Each point is reached from the start by the listed moves, each made once or not at all, plus a little noise. Is the number of moves made odd or even? Then give how often each move was made.

Moves:
(1): 0.05 0.05 0.14 -0.30 0.34
(2): 0.18 0.65 0.69 0.05 0.11
(3): -0.05 0.02 0.43 -0.26 -0.23
Start: -0.10 -0.02 0.10 -0.19 -0.29
Points:
0.06 0.67 1.36 -0.69 -0.05 => odd (1, 1, 1)
-0.11 0.02 0.72 -0.70 -0.20 => even (1, 0, 1)
0.14 0.70 0.97 -0.45 0.15 => even (1, 1, 0)
-0.08 0.11 0.27 -0.44 0.04 => odd (1, 0, 0)

Moves:
(1): 0.25 -0.46 0.25 -0.34
(2): 0.12 0.03 0.24 0.37
(3): -0.53 -0.03 0.66 -0.22
(4): -0.28 -0.16 -0.20 0.40
Start: 0.31 -0.30 0.24 -0.07
Points:
0.53 -0.74 0.48 -0.38 => odd (1, 0, 0, 0)
0.14 -0.79 1.36 -0.26 => odd (1, 1, 1, 0)
0.30 -0.29 0.22 -0.05 => even (0, 0, 0, 0)

Moves:
(1): 0.39 0.48 -0.57 -0.44 0.36 0.52 -0.47 0.51 -0.23 0.33 -0.01
(2): 0.54 0.46 0.53 0.26 -0.22 0.02 -0.05 0.03 -0.26 0.15 -0.05
(3): 0.48 -0.48 0.39 0.06 -0.22 0.72 0.30 -0.16 0.24 -0.19 -0.31
(4): 0.50 -0.44 -0.57 0.79 0.18 -0.48 0.00 0.12 0.06 0.42 -0.42
(5): -0.29 0.11 0.12 -0.15 0.30 0.21 0.00 -0.38 0.37 0.10 -0.18
(6): -0.39 0.31 -0.05 0.22 -0.13 0.10 0.42 0.25 -0.11 -0.15 0.35
(7): 0.16 -0.03 0.39 -0.18 0.33 0.03 0.11 0.32 -0.27 0.07 -0.09
(8): -0.48 -0.51 0.71 0.37 -0.10 -0.03 -0.47 0.47 0.22 0.68 -0.06
Start: -0.13 0.39 -0.34 -0.01 -0.72 0.11 0.05 0.05 0.47 -0.56 0.10
Points:
0.99 0.34 1.12 0.10 -0.57 1.38 -0.50 1.23 0.15 0.48 -0.43 => odd (1, 1, 1, 0, 0, 0, 1, 1)
-0.29 0.40 -0.88 0.88 -0.37 -0.05 0.45 0.05 0.79 -0.22 -0.12 => odd (0, 0, 0, 1, 1, 1, 0, 0)
0.23 0.83 -1.02 0.19 0.30 0.52 0.10 0.92 0.30 0.21 -0.27 => odd (1, 0, 0, 1, 1, 1, 1, 0)

Moves:
(1): 0.10 0.13 0.05 0.38 -0.05 -0.44 -0.49 0.18 0.70 -0.12
(2): -0.02 0.48 0.22 0.02 0.12 0.02 -0.37 0.28 0.41 0.09
(3): -0.42 -0.17 0.19 0.14 -0.33 0.29 -0.03 0.19 -0.11 0.02
(4): -0.37 0.37 -0.13 0.24 -0.08 -0.20 0.00 0.31 0.03 -0.15
(5): -0.24 0.20 -0.07 0.27 -0.08 -0.19 -0.25 -0.21 -0.22 0.29
(6): 0.08 -0.17 -0.27 -0.04 0.18 0.45 0.04 -0.05 0.18 0.32
(7): -0.07 0.03 0.31 0.32 -0.17 -0.31 0.53 -0.08 -0.07 0.03
(8): 0.16 -0.08 0.42 -0.03 0.69 -0.55 0.27 0.02 -0.31 0.07
(9): -0.55 0.07 -0.04 -0.11 -0.16 0.01 0.31 -0.01 0.12 -0.11
Start: -0.08 0.22 0.11 0.07 -0.19 0.02 -0.01 0.13 -0.08 0.26
Points:
-1.12 1.09 0.31 0.72 -0.56 -0.06 -0.68 0.71 0.05 0.51 => even (0, 1, 1, 1, 1, 0, 0, 0, 0)
-1.25 0.75 0.81 0.60 0.05 -0.26 0.72 0.80 0.18 0.52 => odd (0, 1, 1, 1, 0, 1, 1, 1, 1)
-0.16 0.87 0.03 0.70 -0.03 -0.14 -1.10 0.34 1.01 0.85 => even (1, 1, 0, 0, 1, 1, 0, 0, 0)
-1.40 0.43 0.22 0.55 0.02 -0.18 0.31 0.39 -0.38 0.68 => even (0, 0, 1, 1, 1, 1, 0, 1, 1)
-1.37 0.83 0.73 0.70 -0.82 -0.15 0.18 0.31 0.06 0.56 => odd (0, 1, 1, 0, 1, 0, 1, 0, 1)

Moves:
(1): -0.07 -0.21 0.24 -0.50 -0.63 -0.51 -0.17 0.24 -0.26 -0.34 0.13 0.67 0.04
(2): -0.26 0.14 -0.11 -0.16 -0.32 0.11 0.30 0.09 -0.32 -0.07 0.00 -0.31 -0.14
(3): -0.02 0.23 0.00 -0.32 0.50 0.07 -0.10 0.25 0.16 0.21 0.12 0.02 0.36
(4): 0.04 0.34 -0.29 0.32 -0.24 0.01 -0.23 0.27 -0.12 0.09 -0.11 -0.36 -0.26
(5): 0.28 -0.15 0.17 0.19 0.29 0.11 0.11 0.13 -0.16 0.24 -0.31 0.23 0.66
(6): -0.29 0.25 0.30 0.13 -0.25 -0.10 0.31 0.20 0.38 -0.48 0.13 0.00 0.01
(7): 0.18 0.37 -0.55 0.34 -0.17 -0.07 0.08 -0.15 0.50 0.14 0.14 0.21 0.37
(8): 0.63 0.22 0.17 -0.20 -0.44 -0.33 -0.04 0.16 0.06 0.15 0.04 0.00 0.20
(9): 0.04 0.22 -0.01 -0.06 0.33 0.73 -0.20 -0.02 0.19 -0.16 0.07 -0.37 0.44
(10): -0.05 -0.19 0.19 0.04 -0.26 -0.32 -0.13 -0.19 -0.21 0.09 -0.17 -0.33
 0.19
(11): 0.16 -0.07 -0.21 -0.25 -0.20 -0.16 -0.12 0.14 0.68 0.16 -0.44 -0.14
 -0.01
(12): -0.30 0.19 0.25 -0.22 -0.18 -0.20 -0.32 -0.67 -0.14 -0.20 -0.50 -0.03
 -0.25
Start: 0.06 0.56 0.13 0.45 -0.21 -0.07 -0.18 -0.03 -0.25 0.44 -0.06 0.14 -0.05
Points:
-0.23 1.22 1.14 -0.48 -1.93 -0.69 -0.49 -0.24 -0.41 -0.53 -0.30 -0.23
 0.35 => odd (1, 1, 0, 0, 0, 1, 0, 1, 1, 1, 0, 1)
0.25 0.41 0.57 0.54 -0.63 -0.54 -0.08 0.17 0.45 0.43 -0.82 0.00 0.72 => even (0, 0, 0, 0, 1, 1, 0, 0, 0, 1, 1, 0)
0.77 1.23 -0.02 -0.35 -1.45 -0.65 -1.00 -0.23 0.85 0.20 -0.75 0.54 0.74 => even (1, 0, 0, 0, 0, 0, 1, 1, 1, 0, 1, 1)
0.98 1.27 -0.35 0.15 -1.83 -0.80 -1.02 0.36 0.58 0.60 -0.42 -0.14 0.90 => odd (1, 0, 0, 1, 0, 0, 1, 1, 1, 1, 1, 0)

Moves:
(1): 0.25 -0.08 -0.34 0.10 0.05 0.68 0.02 0.26 0.05 -0.07 0.35 0.03 -0.05
 0.18
(2): -0.27 -0.11 0.30 0.12 0.26 -0.13 -0.10 -0.20 0.08 -0.11 -0.19 -0.17 0.09
 0.02
(3): 0.18 -0.13 -0.19 0.27 0.18 0.18 -0.17 0.37 -0.20 -0.17 -0.20 0.26 0.14
 0.07
(4): 0.31 -0.24 -0.36 -0.09 -0.01 0.09 -0.32 -0.12 0.28 0.31 0.13 -0.22 -0.16
 0.34
(5): -0.06 -0.17 -0.07 0.07 0.19 -0.01 -0.04 0.17 -0.19 0.24 0.22 -0.25 0.18
 0.12
(6): -0.03 0.18 -0.33 -0.16 0.09 -0.04 0.03 -0.01 0.13 0.04 -0.03 -0.17 -0.22
 0.12
(7): 0.02 -0.06 0.39 0.21 0.18 -0.10 0.10 -0.15 0.07 0.13 0.04 0.05 -0.21
 0.12
(8): -0.29 0.20 -0.12 -0.40 0.10 -0.07 -0.10 -0.02 0.38 0.46 0.15 -0.34 0.09
 0.51
(9): -0.25 0.25 0.01 0.43 -0.29 -0.21 0.15 -0.39 -0.09 -0.08 -0.01 0.16 0.07
 0.01
(10): -0.17 -0.17 -0.26 0.07 -0.19 0.07 0.01 0.14 0.23 -0.01 0.12 0.07 -0.28
 -0.08
(11): -0.02 0.04 -0.17 -0.04 -0.13 0.27 0.02 0.12 -0.09 0.02 -0.38 0.02 -0.14
 -0.13
(12): 0.14 0.09 0.35 0.05 0.00 -0.23 -0.11 0.19 0.23 0.16 0.07 -0.51 0.12 0.09
(13): -0.04 0.12 0.27 0.01 0.07 -0.06 -0.32 -0.24 0.23 0.15 0.11 -0.04 -0.23
 -0.18
(14): -0.09 0.04 0.05 0.05 -0.40 0.17 -0.09 -0.03 -0.29 -0.16 0.55 0.11 -0.05
 0.40
Start: -0.23 -0.21 -0.03 0.36 -0.02 0.02 -0.04 0.11 -0.07 0.35 0.14 -0.09 0.16
 0.20
Points:
-0.51 -0.22 0.48 1.01 0.61 -0.56 -0.94 -0.22 0.75 1.46 0.50 -1.11 0.23
 1.26 => odd (0, 1, 1, 1, 1, 0, 1, 1, 1, 0, 0, 1, 1, 0)
-0.57 -0.31 -0.46 0.28 0.12 0.61 -0.84 -0.24 1.07 1.08 1.32 -0.78 -0.82
 1.61 => odd (1, 1, 0, 1, 0, 1, 1, 1, 0, 1, 0, 0, 1, 1)
-0.57 -0.30 -1.14 0.33 0.32 0.96 -0.27 0.79 0.48 0.54 -0.01 -0.42 -0.22
 0.92 => odd (1, 1, 1, 0, 0, 1, 0, 1, 0, 1, 1, 0, 0, 0)
-0.35 -0.10 -0.71 0.17 0.41 0.67 0.03 0.46 0.26 1.22 0.52 -0.73 -0.20
 1.12 => even (1, 0, 0, 0, 1, 1, 1, 1, 0, 0, 1, 0, 0, 0)
-0.67 -0.34 -0.16 0.03 0.04 0.28 -0.95 -0.26 0.32 1.23 0.74 -0.96 -0.09
 1.30 => odd (0, 1, 0, 1, 1, 0, 0, 1, 0, 0, 1, 0, 1, 1)
-0.09 -0.59 -0.67 1.28 -0.05 0.79 -0.59 0.15 -0.43 0.28 0.96 -0.15 0.38
 1.38 => odd (1, 1, 1, 1, 1, 0, 0, 0, 1, 0, 0, 0, 0, 1)
-0.09 -0.07 -0.08 0.60 0.81 0.29 -0.63 0.65 0.57 1.24 0.80 -1.03 -0.05
 1.20 => even (1, 0, 1, 0, 1, 1, 1, 1, 0, 0, 0, 1, 1, 0)

Moves:
(1): -0.39 -0.65 0.07 -0.10 0.34 -0.55 -0.64 0.50 0.17 0.53 0.55 -0.39 -0.16
 0.08 0.19 -0.16 0.11 -0.25 0.12 -0.45 0.26 0.21 -0.40
(2): -0.05 -0.17 0.12 -0.14 0.00 -0.15 -0.41 -0.14 -0.03 -0.02 0.24 0.12 0.15
 0.18 0.20 0.44 -0.09 -0.04 -0.24 -0.03 0.17 -0.04 0.23
(3): 0.17 -0.17 0.38 0.19 0.17 0.23 -0.07 0.22 -0.36 -0.25 -0.39 0.02 -0.11
 0.27 0.06 -0.16 0.02 -0.05 0.43 0.38 -0.39 0.70 -0.17
(4): -0.48 0.01 0.07 0.11 -0.08 0.21 -0.06 -0.06 0.02 -0.26 -0.08 -0.12 0.03
 0.06 -0.32 -0.02 0.00 0.17 0.44 0.21 0.49 0.31 -0.07
(5): -0.08 0.07 -0.10 0.01 0.17 -0.19 0.20 0.14 0.05 0.06 -0.22 0.33 0.16
 0.23 -0.15 0.35 0.09 -0.18 0.09 -0.20 -0.12 -0.35 0.00
(6): -0.10 -0.64 0.13 -0.18 -0.03 -0.20 -0.12 0.00 -0.44 0.02 0.40 -0.33
 -0.05 -0.37 -0.19 0.14 0.08 -0.12 -0.35 0.27 0.65 -0.16 -0.18
(7): 0.24 -0.14 0.08 -0.22 0.18 -0.10 0.37 0.07 0.04 0.64 -0.34 0.31 -0.32
 -0.86 -0.23 -0.33 -0.03 0.09 -0.34 0.13 -0.01 0.80 0.61
(8): -0.42 -0.04 -0.61 0.21 -0.19 0.04 -0.16 0.71 0.39 0.40 0.46 -0.41 -0.15
 -0.34 -0.14 -0.50 0.57 -0.05 0.07 0.10 -0.49 -0.01 0.02
(9): -0.64 0.10 -0.54 -0.38 0.20 -0.34 -0.23 0.18 0.79 -0.32 0.67 -0.14 -0.02
 -1.23 -0.17 -0.34 0.08 0.28 -0.16 0.05 0.09 -0.03 0.06
(10): 0.27 -0.59 0.03 0.34 -0.14 0.01 0.15 0.00 -0.05 0.10 -0.32 0.15 0.24
 0.97 0.06 0.53 -0.44 0.23 0.37 -0.42 -0.48 -0.03 0.06
(11): 0.09 0.08 0.19 -0.21 0.16 0.22 -0.18 -0.37 0.29 -0.22 -0.15 -0.63 0.07
 0.59 0.11 0.52 0.03 0.01 0.06 0.23 0.36 -0.01 -0.32
(12): -0.10 -0.21 0.28 0.16 -0.33 0.35 -0.33 -0.05 0.33 0.22 0.83 -0.18 0.00
 -0.16 -0.14 0.63 0.00 0.07 -0.08 -0.16 -0.05 -0.34 -0.38
(13): 0.17 0.26 -0.04 -0.09 -0.23 0.11 0.02 -0.59 -0.44 -0.13 -0.09 0.07 -0.27
 0.05 -0.72 0.72 -0.05 0.42 -0.24 -0.17 -0.07 -0.31 0.16
(14): -0.18 0.11 -0.12 -0.01 0.07 -0.05 0.43 0.22 -0.26 0.06 0.14 -0.17 -0.34
 -0.34 0.30 -0.47 0.23 -0.26 0.00 0.40 -0.15 0.47 -0.20
(15): 0.24 -0.31 -0.15 -0.23 -0.06 -0.18 0.06 0.09 0.28 0.21 0.74 0.00 -0.11
 -0.16 0.15 0.20 0.52 0.23 -0.18 -0.21 0.04 -0.43 -0.03
(16): -0.08 0.39 -0.19 0.10 0.21 0.03 0.59 1.11 -0.10 0.10 -0.07 -0.16 -0.06
 -0.21 0.26 -0.65 0.15 -0.12 -0.03 0.00 -0.13 0.46 -0.19
(17): 0.04 -0.04 0.11 -0.31 0.39 0.02 -0.25 -0.19 -0.31 0.06 0.24 0.00 0.33
 -0.03 -0.31 -0.05 -0.18 0.16 -0.04 0.39 0.41 0.22 -0.06
(18): -0.08 0.31 0.19 0.08 -0.05 -0.19 -0.06 -0.22 0.04 -0.26 -0.36 0.14 0.35
 0.51 0.04 -0.22 0.11 0.07 -0.34 0.20 0.25 0.23 -0.20
(19): 0.08 0.43 -0.28 0.64 0.20 -0.35 0.51 -0.19 -0.63 0.17 -0.20 -0.05 0.37
 0.09 -0.38 0.50 0.31 -0.10 0.26 -0.62 -0.11 -0.35 0.49
(20): -0.77 -0.12 -0.16 0.38 0.52 -0.41 -0.21 0.60 0.01 0.11 0.42 -0.16 -0.20
 -0.33 -0.08 0.00 0.06 0.41 -0.09 -0.10 0.38 -0.46 0.04
Start: 0.62 -0.19 -0.20 0.05 -0.51 0.03 -0.22 -0.59 0.08 -0.82 0.39 0.24 -0.42
 0.46 -0.11 0.17 -0.51 -0.36 0.34 -0.37 0.14 -0.73 0.21
Points:
-0.33 -1.20 -0.51 1.20 0.78 -0.88 -0.46 1.62 -0.87 1.15 1.55 -0.09 -0.49
 0.39 -1.44 1.54 0.00 0.24 0.63 -1.49 -0.52 -0.24 0.64 => odd (1, 1, 1, 0, 1, 0, 1, 1, 0, 1, 0, 1, 1, 0, 0, 1, 1, 0, 1, 1)
-0.24 0.23 -0.19 0.18 1.31 -0.89 -0.34 -0.49 -0.10 -0.97 0.35 -0.28 0.05
 -0.55 -1.06 0.15 -0.08 0.54 0.17 0.28 1.12 0.43 0.67 => even (0, 0, 1, 0, 0, 0, 1, 0, 1, 0, 1, 0, 0, 0, 0, 0, 1, 1, 1, 1)
0.40 0.73 -0.53 0.64 0.12 -0.27 0.93 -0.23 -0.71 -1.55 -0.31 -0.52 -0.19
 1.06 -0.45 0.66 -0.08 0.14 0.76 -0.36 -0.52 0.42 -0.06 => odd (0, 0, 1, 0, 0, 0, 0, 0, 1, 1, 1, 0, 1, 1, 0, 1, 0, 1, 1, 0)
-0.88 0.29 -0.78 0.06 0.32 -0.51 -0.13 -0.71 -0.85 -1.49 0.84 -1.06
 -0.07 -0.03 -2.04 0.66 0.79 -0.06 0.54 0.84 1.00 0.00 -0.23 => even (0, 0, 1, 1, 1, 1, 0, 1, 1, 0, 1, 0, 1, 1, 0, 0, 1, 1, 1, 0)
0.00 -1.55 -0.11 0.84 0.04 -0.91 -0.87 0.15 -0.83 -0.32 0.71 -1.30 -0.07
 2.05 0.15 0.78 0.37 -0.91 0.72 -0.30 0.25 0.24 -0.47 => even (1, 1, 1, 0, 0, 1, 0, 1, 0, 1, 1, 0, 0, 1, 0, 0, 0, 1, 1, 0)
